Each row of a before or after table is a point. The points were changed in one or more steps. Then noise was added and the rows were shuffled. The steps act on columns, c1 being the first. Name the steps. A step turns or swaps two columns, mirrors them in a line or flattens them onto one, adds a multiple of one to another, or multiplies or shifts one. Angles are multiples of 10 degrees, from the lower column toward the higher: turns from -170 to 170, lines from 10 to 170 but not 90. Use the fewest steps. Two steps may share a column if one is a turn and the other turns, adds or multiplies; they go together, in the order done. Otherwise the lowest column goes first.
In the rows, 128 means zero.

Before, 12 rows:
[[149 122  86]
 [153   7  86]
 [ 77 145 140]
 [109 132 110]
 [139 142 113]
 [ 97  94 128]
 [166 172 120]
 [154 122 144]
 [154 149 124]
 [131 130 138]
 [135 132 122]
 [104 103 129]]
After:
[[ 90 159 124]
 [146 130 120]
 [100 143 126]
 [122 129 125]
 [160 103 128]
 [108 122 111]
 [152 111 128]
 [117 138 124]
 [103 123 134]
 [124 130 132]
 [103  42 112]
 [179 140 132]]
Steps: multiply c1 by -1; multiply c2 by 0.7; multiply c3 by 0.4

Before:
[[133 156 129 141 153 117 121  67]
 [108 180  57 119 127 132 118  94]
 [126 139 110 131 179 144 136 153]
 [156 135 135 117 114 145   7 147]
 [111 182 107 111 123 138 147 134]
 [162 140 112 144 145 131 142 112]
 [118 154 118 119 121  66 132 143]
 [131 214 133 198 123  91 133 108]
 [101 136 102 130 114 137 116 137]]
After (9 x 8):
[[154  45 137 118 109 143 215 149]
 [125 123 110 128 195 145 114 152]
 [101 115 101 128 111 138 134 137]
 [112 100 112 107 122 138  79 134]
 [134 102 126 142 161 118 114  67]
 [163 128 111 142 149 130 110 111]
 [131  65 120 197 121  91  68 108]
 [120 111 119 119 119  66 108 144]
 [107  79  59 107 128 134 101  94]]
Steps: turn c2 and c7 by -140 degrees; turn c3 and c4 by 10 degrees; multiply c5 by 1.3

Before, 13 rows:
[[134 103 108 171  68 102  86  78 126 139 176 114 158 116]
 [101 108 176 139 105  78  57  79 142 179 163 165 146 160]
 [132  77  87  99  87 175 146 122 176 172  95 193 173 129]
 [165 110  89 106  85 133  90  98 104 142 143 153 177 181]
 [126 198 171 167 129 116  76 135  66 137 172 140  59 123]
 [ 36 179 153 134 163 148 137 142 143  67  93  90 159 137]
 [ 92 112 184 146 160 125 136 193 162  64  89 111 180 141]
 [ 75 105 154  98 192 190 129 174 143  92 114  81 160 122]
 [105 166 202 202 132 156 101  92  72 117 192 155  81 163]
 [171 116 100 147 126 167 103 103 174 191 106 145 163 164]
 [102 156 180 188 134 114 111 106  36 167 148 128 120 137]
 [ 77 171 198 155 102 182  98 161  89 107 118  77 118 144]
 [158  82 136 141 102 110  66  49 119 149 104 167 119 140]]
After:
[[ 88  79 197 155 110 182 100 161  89 107 159  78 118 143]
 [161 106 201 202  96 156 101  91  72 118 187 154  82 162]
 [127 116 180 189 101 116 111 107  34 167 162 129 121 137]
 [138 123 177 139 159  78  58  80 140 180 171 166 146 159]
 [162 107  90 107 168 133  92  98 105 141 109 152 177 182]
 [169  97 109 172 186 100  87  78 125 139 155 112 158 116]
 [106 129  87  99 193 175 146 122 176 172 105 191 175 129]
 [ 43 121 154 133  66 148 136 141 144  66 178  90 157 136]
 [ 84 192 152  96 103 190 128 173 144  95 159  79 160 122]
 [ 76 163 184 146 119 125 137 193 159  64 131 109 180 141]
 [159  83 172 168  73 116  75 135  65 135 157 140  59 122]
 [138 135 100 146 139 167 102 103 173 191  79 145 164 163]
 [128 137 138 140 181 109  67  48 122 150  90 166 118 140]]
Steps: turn c1 and c11 by -50 degrees; turn c2 and c5 by -130 degrees

Before:
[[158 121 104 149 109 145 213 134 149 123 144 120 105 146  95 121 134 125
  100 122 133 140 118 158]
 [132 119 134  98 111 134 115 125 115 130 142  98 112 148 110 139 102 139
  111  83  93 142 145 116]
 [153 143 137 138 121 128 121 112 129 139 130 150 164 121 167 107 120 107
  129 108 128 132 119 129]
 [158 117 142 137 141 135 133 115 145 145 126 138 104 142 108 149 124 112
  104 123 115 139 119 125]
 [147 140 144 142 124 142 115 170 129 138 138  99 130 149 120 114 123 107
  109 163 138 126 115 136]
 [131 111 142 149 147 121 114 122 112 164 189 105 121 117 115 148 224 149
  127 104 117 130 137 132]
 [141 175  94 141 124 126 125 249 124 125 139  96 139  93 103 110 124 137
  106 129 110 125 153 122]
 [128 127 101 153 152 228 158 119 110 116 131  91 168  84  98 140 103 154
  131 112 130 106 119 129]
 [150 110 104  99 118 109 115 131 113 115 127 108 105 152  94 144 105 180
  118  85  98 127 115 139]
 [148 124 125 149 132 111 161 116 128 145 128 171 178 142 100 120 117 148
  112  97 130 121 183 164]
 [127 118 118 154 118 154 129 113 114 131 124 124 104 153 131 148 123 112
  119 106 138 116 143 124]
 [ 87 125 133 146 120 119 118 137 114 114 131 126 133 123 139 148 102 116
  102 131 131 138 128 116]
 [151 193 132 147 111 114 111 138 112 117 122 162 120 147 135 139 158 202
  100  85 131 136 145 133]]
After, 13 rows:
[[148 110 105  97 118 109 119 132 113 114 126 107 103 152  94 147 105 181
  116  85  98 126 115 140]
 [148 110 143 148 148 121 118 124 113 164 189 105 120 118 115 127 223 148
  128 104 117 130 136 131]
 [140 125 134 146 120 118 122 138 115 113 131 126 134 122 139  85 102 115
  101 131 131 138 129 116]
 [142 193 132 146 111 114 116 137 114 115 123 161 121 147 134 148 157 202
  100  85 130 135 146 132]
 [113 142 137 139 122 129 123 112 129 137 129 150 163 121 166 156 120 106
  128 107 127 132 119 130]
 [125 122 104 149 109 145 190 134 148 123 145 119 107 147  96 159 133 124
  101 122 133 140 118 158]
 [141 126 101 153 153 227 149 118 109 115 131  91 168  84  98 126 103 152
  129 112 130 106 119 131]
 [147 119 119 153 120 155 130 112 112 130 123 124 102 152 130 124 123 111
  117 107 138 115 141 124]
 [118 141 143 142 123 143 119 169 128 137 138  99 128 150 121 150 124 106
  110 163 138 127 115 136]
 [138 120 135  97 112 133 118 126 116 131 142  98 113 147 110 130 101 139
  111  82  94 142 145 116]
 [124 124 125 149 132 110 151 117 128 145 129 169 179 143 101 148 118 148
  113  98 130 122 183 163]
 [112 176  94 141 124 126 126 250 123 124 139  96 140  92 103 145 124 137
  105 128 110 123 153 122]
 [153 117 142 136 140 135 130 113 147 144 127 138 104 141 107 155 123 111
  103 123 115 140 119 124]]
Steps: mirror c1 and c16 in the line at 40 degrees; multiply c7 by 0.7
